Rows are points. Each copy is the shape, with its points in the same order, turned, moved and blurred by noise. Say if it was mirrored as well.

Shape:
[[ 0.9  5.3  3.5]
 [ 1.5 -4.1  3.2]
 [ 4.2  3.3 -5.6]
 [-8.6  6.6  4.5]
 [-1.1 -3.2 -0.3]
 [ 1.7 -4.4 -3.9]
 [-7.0 -0.6  1.6]]
Copy 1:
[[ 3.7  3.1  3.2]
 [ 2.1 -0.1 -5.4]
 [ 3.1 -6.5  4.7]
 [-4.7  7.9  5.0]
 [-1.4 -1.9 -3.0]
 [-0.1 -6.6 -3.0]
 [-5.5  2.9 -1.0]]
Copy 1 is: mirrored
Copy 2, 7 rows:
[[  4.5  -5.2  -0.5]
 [  2.4   3.6   4.9]
 [ -2.1   0.7  -6.3]
 [  0.5 -10.3   5.8]
 [ -1.0   1.6   3.4]
 [ -3.2   5.1   1.2]
 [ -1.3  -3.6   7.2]]
Copy 2 is: mirrored

Shape:
[[-0.9 -5.3 -0.9 -0.1  4.8 -2.8]
 [ 5.3  0.7  2.3  3.3  2.4 -3.6]
 [-2.4  6.6  4.9 -0.7 -1.6 -1.7]
 [-6.3  5.4 -0.7 -2.9  4.9  2.3]
 [ 6.0  0.7 -5.6 -4.6 -7.0  4.5]
 [-2.9  1.4  2.0  8.7  1.2  0.4]
 [-4.9 -6.3  4.3  3.9  2.9  1.4]
 [ 1.1 -0.2  4.6  0.7 -4.4  3.0]
 [-3.8 10.2  8.5  7.1 -0.9  2.5]
 [-2.8  8.5 -4.3 -4.1 -2.5 -0.3]
 [-2.0 -3.4  2.6  3.9  2.2 -4.8]
 [-5.9  5.5 -6.0  1.1  0.3  2.9]]
Copy 1:
[[-2.5 -1.9  3.2  1.8 -5.9  4.0]
 [-1.9  2.9  6.1  3.1 -0.7 -3.3]
 [-1.5 -0.7 -2.5  4.1  6.6 -0.2]
 [ 5.2 -6.5 -2.3  2.9  3.1  3.3]
 [ 5.0  8.0 -6.6  6.6 -5.5 -2.1]
 [-1.3 -0.9  1.1 -5.0  2.7 -0.8]
 [-3.7 -0.4  2.8 -4.5 -1.3  7.1]
 [-1.0  6.6 -3.7  1.4  1.5  3.0]
 [ 0.7  0.9 -0.2 -3.1 13.0 -1.1]
 [ 4.0 -3.6 -7.1  6.0  2.0 -2.6]
 [-6.2 -1.9  3.5 -0.5 -1.1  1.6]
 [ 5.3 -4.6 -5.9 -0.6 -0.2 -1.7]]
Copy 1 is: mirrored
Copy 2, 12 rows:
[[-3.8 -7.2  2.9 -1.4 -1.6  1.5]
 [-2.8 -4.4 -2.7  0.2  2.2 -4.5]
 [ 2.5  2.4 -2.6  6.1 -2.6 -1.8]
 [ 6.3  0.2  5.1  1.6 -1.3  2.8]
 [-4.8 10.1 -2.6 -6.3 -0.8 -0.4]
 [ 2.4 -5.2 -4.5  2.6  6.3  4.4]
 [-3.8 -6.1  1.4  5.4  3.4  6.0]
 [-5.3  4.0 -3.9  4.7  2.2  2.2]
 [ 7.3  1.9 -4.9 11.5  5.0  0.7]
 [ 5.0  4.9 -1.0 -1.4 -6.1  0.6]
 [-4.0 -8.7 -2.4  3.3  0.6  1.2]
 [ 6.1  1.8 -1.3 -2.4 -0.7  6.4]]
Copy 2 is: mirrored
Copy 3 (12 x 6):
[[-5.2  0.0  2.6 -5.2 -3.4 -0.6]
 [-3.3 -2.3  4.0  3.1 -5.6 -4.5]
 [-5.0  0.9 -0.5  8.8 -0.2  3.5]
 [-1.1  5.2  1.5  1.6  5.2  4.3]
 [ 7.2 -1.4 -2.8  2.9 -9.2  5.1]
 [-5.1 -0.4 -3.2  2.5  2.0 -5.7]
 [-7.6 -5.3 -2.9 -3.7  2.0 -1.3]
 [-2.4 -5.7 -2.6  4.8 -2.0  2.6]
 [-4.9 -1.3 -2.5 13.0  6.5 -2.5]
 [ 0.9  7.8 -1.3  5.8 -2.7  5.9]
 [-8.4 -1.8 -0.7 -0.5 -2.0 -2.6]
 [ 1.3  6.1 -5.3  1.4  2.2  1.7]]
Copy 3 is: only turned

Shape, 14 rows:
[[-13.3   3.6   0.9  -1.2   3.5   2.0  -0.2  -1.4  -0.5]
 [  1.9   0.2   0.5  -0.4   0.9   3.3  -2.6  -0.5  -5.1]
 [  0.8   1.0   2.0  -1.0  -2.9   3.1  -2.0   6.3  -4.9]
 [ -6.7  -4.5   1.3   0.7   0.8   3.9  -0.4  -1.2   2.8]
 [ -1.2  -0.1  -5.1  -4.6   2.1   3.2   6.4  -4.3  -4.0]
 [  1.9  -5.3   0.8  -5.1  -7.2   0.6   0.8  -4.2  -3.4]
 [  1.7  -3.6  -1.6  -0.2   1.3   0.5  -3.3  -3.9  -8.4]
 [  1.7   0.8  -9.5  -3.6   4.3  -1.9  -4.3  10.4   2.6]
 [  0.1   2.0   1.0   0.0  -1.8   3.8   2.2   0.0  -0.4]
 [  2.0   1.9  -1.2  -3.4   4.0  -4.8  11.3  -3.3   1.6]
 [ -1.7  -0.3   1.1  -5.3   0.9   3.8  -4.2  -3.0  -2.1]
 [  0.5   2.1  -3.5  -0.8   2.2  -9.4   4.5  -4.2   2.9]
 [ -7.0   3.7  -3.4   1.0   0.0   3.8   0.4  -2.9   0.6]
 [-15.1 -11.7   0.2  -2.3  -5.8   3.0  -3.9  -4.2  -1.0]]
Copy 1:
[[-4.8 -0.7  0.8  4.3  9.2  1.4  2.2 -0.6 -5.5]
 [ 4.1  0.6 -3.0  2.4  2.2 -0.3 -4.2  3.1  2.7]
 [ 3.1  4.9 -1.6 -0.8  5.2 -2.9 -5.9  2.2  4.7]
 [-4.3 -5.1 -1.7 -1.5  5.1  0.7  1.2  1.1  1.7]
 [-0.2 -1.2  2.5  5.9 -2.1  6.6 -3.6 -1.7  2.4]
 [ 0.2  1.0 -3.5  3.7  0.0  1.3  0.0  0.1 12.7]
 [ 7.5 -2.3 -3.7  5.3 -0.6 -1.1 -2.0  0.8  3.8]
 [ 8.6  4.8  7.3 -8.8  1.7  0.6  0.8 -0.3 -0.6]
 [-2.3  2.9 -1.3  1.0  0.2  0.6 -3.5  3.4  2.1]
 [-4.2  4.5 -1.9  0.5 -8.5  6.6 -1.7 -5.6 -0.9]
 [ 2.5 -0.2 -3.1  2.8  4.9  4.3  0.5  3.6  3.0]
 [-1.2  4.3 -1.2  0.4 -7.6  1.4  5.8 -4.4 -1.8]
 [-3.7 -0.8  3.5  3.8  2.7  0.7  1.1  3.7 -1.7]
 [-5.0 -9.9 -0.1  4.3 12.0 -1.8  6.4 -2.8  9.7]]
Copy 1 is: mirrored
Copy 2:
[[ -4.0  -0.4   5.7  -1.5  -1.9  -9.6   4.4   7.8   4.6]
 [ -0.5   5.2   0.6   0.7   0.1   0.8   0.7  -0.3  -2.6]
 [ -3.8   9.1   0.1   1.2   2.4   3.4   3.5   3.6  -0.9]
 [ -5.1   0.4  -3.1   3.2  -2.8  -7.3   1.6   3.1   0.2]
 [ -3.6  -2.4   6.6   4.9   0.6   0.5  -3.3   0.1   2.8]
 [ -0.2   3.0  -1.3  10.5  -0.9   3.1   3.7  -1.5   3.6]
 [  4.6   4.3   2.1   5.4   0.5  -1.0   0.1  -0.8  -3.0]
 [ -2.1  -1.9  -2.7  -1.8   7.4   4.8  -1.3  14.7  -6.1]
 [ -4.5   3.1  -0.1  -0.2   0.1   0.8   0.2  -0.4   2.3]
 [ -2.2  -3.3   4.0   0.7  -5.0   3.8  -9.3   2.9   7.6]
 [ -2.0   1.3   1.8   3.0  -3.0   0.2   4.6   1.5  -3.8]
 [  3.8  -3.7  -0.3  -0.9  -2.3   1.3  -7.1   5.8   7.3]
 [ -3.9  -2.8   3.0  -2.7   2.8  -4.3   3.0   2.1   3.8]
 [ -2.5   1.5  -3.3  13.0   0.0 -12.5  10.1   4.5   4.0]]
Copy 2 is: only turned
Copy 3 (14 x 9):
[[ -8.5   0.2  -1.8   6.0  -8.9   2.8   0.8  -1.0   6.7]
 [  0.1   1.5  -3.0  -2.3  -8.3   1.2   2.6  -1.5  -3.7]
 [  4.2   1.2  -2.0  -3.0  -8.1  -0.8   4.7   0.1  -1.4]
 [ -5.3  -3.0  -5.4   2.3  -5.3  -1.3  -0.1   1.0   2.8]
 [ -4.9  -0.8   3.7   4.2  -2.7  -0.5   0.3  -3.7  -8.2]
 [ -4.9  -3.4  -1.6  -1.3  -2.6  -2.3   6.0   4.5  -8.6]
 [ -0.8  -2.6  -6.3   0.1  -5.7   4.1   3.5  -1.6  -8.5]
 [ 10.3   5.5  -0.6   4.7   0.6   1.6  -2.0   3.1  -0.8]
 [ -2.6   1.0   1.4  -3.0  -5.6  -1.3   0.6  -0.5  -1.5]
 [ -7.6   3.9   5.0   0.0   5.2  -0.9   4.6  -5.6  -2.4]
 [ -3.9   2.9  -5.2   1.2  -9.4  -0.2   1.6   3.2  -4.8]
 [ -5.3   2.9   0.3   1.0   6.1   6.6   4.8   0.0  -1.7]
 [ -6.5  -0.6   0.6   1.5  -5.6   2.8  -3.4   1.8   0.8]
 [ -8.6 -13.0  -9.8   7.8  -8.9  -0.6   3.8   7.4   0.5]]
Copy 3 is: only turned

Shape:
[[ -1.4  -9.7   5.1  -4.3  -5.9  -6.0  -2.7   2.9  -3.6   5.1  -3.5   3.0]
 [ -2.0  -1.2   2.9  -2.1  -1.9   1.5   9.3   5.1  -0.1  -1.1   2.1  -0.9]
 [  3.9   1.2  -0.1   0.8   1.5   4.8   8.1   8.6  -5.5  -3.3   1.9   3.3]
 [ -1.6   9.4   0.8  -4.0   1.5   4.7  -2.2  -0.8   4.8   0.1   2.0  -0.8]
 [  1.7   9.4   1.9  -1.5   4.2   1.1  -3.6   1.2   2.3  -6.7  -3.0   1.5]
 [  5.7   7.3   0.6  -2.5   0.7   3.5   1.2  -1.5   4.3   0.2  -3.8  -7.1]
 [  5.3  13.2  -5.0  -5.6   0.0  -2.1  -4.7  -2.1   3.7  -0.6  -1.6  -2.3]
 [ -0.5  -7.6   2.2   5.0  -5.1  -6.0  -1.9   5.2   4.8   6.6  -3.2   3.3]
 [  0.2  -0.1  -2.6  -2.4  -1.7   1.7   3.7   9.1   0.2  -6.2   6.2  -0.3]
 [  2.0   3.2  -1.1  -0.6   5.3   1.8  -6.4  -2.3   1.3  -2.1   1.3  -4.7]
 [  1.1   8.3  -3.8  -1.4   5.2  -1.2  -0.9  -5.7   1.3   2.1   1.0   0.5]
 [ -4.3  -6.3  -1.3   0.8  -7.3   1.3  -3.9   1.5  -0.6   3.5  -5.7   5.4]
 [  2.5   4.8  -1.7  -1.0  -1.4  -1.8   0.6  -7.9   4.7  -5.2  -2.2  -2.3]
 [  5.3  -3.9  -1.6  -3.5  -0.8   6.7   5.3   5.8   0.5  -2.0   3.2   2.8]
 [ -1.4   9.4  -7.2  -2.0   3.9   0.5  -2.1  -2.3   0.8  -1.2  -5.4  -7.5]
 [ -0.1  -4.2   3.6   4.7 -10.8  -2.0  -2.4   1.0  -3.8   4.8   0.1   0.0]]
Copy 1, 16 rows:
[[  0.7  10.7  -2.7  -2.3  -0.3   2.9   3.1   7.7 -10.1  -6.6  -1.4  -0.4]
 [  6.0  -1.3  -6.4  -1.0  -4.0  -1.8   2.2   2.3  -3.0   1.9  -3.8   4.7]
 [  3.6  -5.0  -5.3  -1.7  -6.4  -3.7  -2.7   2.1  -3.5   3.7   4.6   2.3]
 [  4.2   2.3  -1.0   3.1   4.1  -0.7  -3.8  -5.3   6.2  -2.6  -1.2   2.6]
 [  2.0  -1.2   1.2   2.2   0.8   1.2  -8.0  -9.6  -0.3  -3.2   0.7   2.3]
 [  0.3   0.8  -1.7  -2.3   0.3  -0.4  -2.3  -8.1   4.7   3.8  -4.9  -2.6]
 [ -1.6   4.9   5.2   3.7   0.2  -0.5  -9.7  -5.8   6.8  -0.2  -4.9  -0.9]
 [  1.7   4.7   0.8  -2.9   8.7   3.7   1.1   6.6 -12.5   0.4  -3.2  -0.2]
 [  4.9  -5.0   0.6  -1.3  -3.9  -7.1  -2.3   3.6  -1.8  -1.2  -1.7   6.8]
 [  0.1  -1.9   2.8   2.9   1.5  -1.2  -2.1  -4.2   3.2  -5.6  -1.2  -5.2]
 [  0.7   1.0   0.4   9.5   1.6   2.4  -4.5  -2.7   4.5  -0.5  -1.1  -3.8]
 [ -4.3   5.4  -0.5  -3.0   5.0   4.5   3.1   7.5  -5.1  -3.4   1.8   5.2]
 [ -3.3   1.5   3.3   4.9  -0.2   0.9   0.5  -7.5   0.6   1.0  -7.2   0.6]
 [  4.7  -0.6   1.5  -2.2  -4.5  -4.4   2.7   3.5  -0.6   3.9   3.9   2.8]
 [ -3.7  -3.0   0.5   0.9  -0.3   5.2  -7.5  -3.5   8.4  -3.1  -5.8  -2.5]
 [ -6.1   6.2  -5.5  -1.1   6.3  -3.2   1.6   6.6  -8.5  -1.9  -0.3   0.2]]
Copy 1 is: mirrored
Copy 2, 16 rows:
[[ 4.9  3.4  6.6  3.4 -6.6  3.2  0.2  8.1  2.1  0.8  5.8  8.9]
 [-1.7 -2.9 -2.7 -5.8  1.2  0.9  5.1  1.4  4.1  1.3  4.4  4.6]
 [ 0.6  2.0 -3.4 -8.7  4.1  3.5  7.8  2.4 -2.3  2.2  6.2 -4.3]
 [-0.7 -2.2 -6.1  2.8 -1.3 -0.4  3.3 -7.1 -1.0 -7.1 -0.8 -2.9]
 [-0.1 -1.8 -6.7  0.4 -3.4 -3.2  2.6  0.9 -2.9 -6.7 -2.5 -8.6]
 [-2.8 -5.0 -5.4  2.1  1.2 -0.9 -1.6 -2.0  4.1 -7.4  6.8 -7.1]
 [-1.8  1.4 -5.7  2.2 -3.8 -2.4 -7.1 -5.9  0.3 -7.3 -0.2 -9.5]
 [ 2.9 -3.6 -0.4  3.9 -3.5  9.2 -4.2  9.6 -1.9  1.3  2.1  7.3]
 [ 0.5  3.2 -4.9 -7.8  1.0  4.7  5.1  0.0  4.8  0.9 -1.8 -1.9]
 [-4.7  1.4 -2.1  7.5  1.2  0.9  2.6  0.3  2.0 -5.2 -2.2 -7.1]
 [-4.6  0.0 -2.0  5.2  1.1 -1.7 -2.8 -5.4 -3.3 -1.9 -0.1 -5.3]
 [ 5.9  1.0  3.3  2.3  1.3  2.9 -1.7  6.2 -3.1 -6.5  1.7  7.9]
 [-6.9 -5.1  1.4 -0.4 -0.4 -3.1 -5.7 -0.1  0.8 -6.9 -1.7 -4.0]
 [ 3.3 -1.8  1.5 -6.2  5.3  6.5  5.7  0.0  2.7  1.1  2.5 -4.3]
 [-4.0  2.4 -9.1  5.1  4.7 -7.0 -4.9 -1.4  2.2 -7.7  0.8 -5.6]
 [-2.5  2.4  3.9  0.8 -1.7  9.0 -1.1  6.9 -1.7 -7.7  5.6  7.7]]
Copy 2 is: mirrored
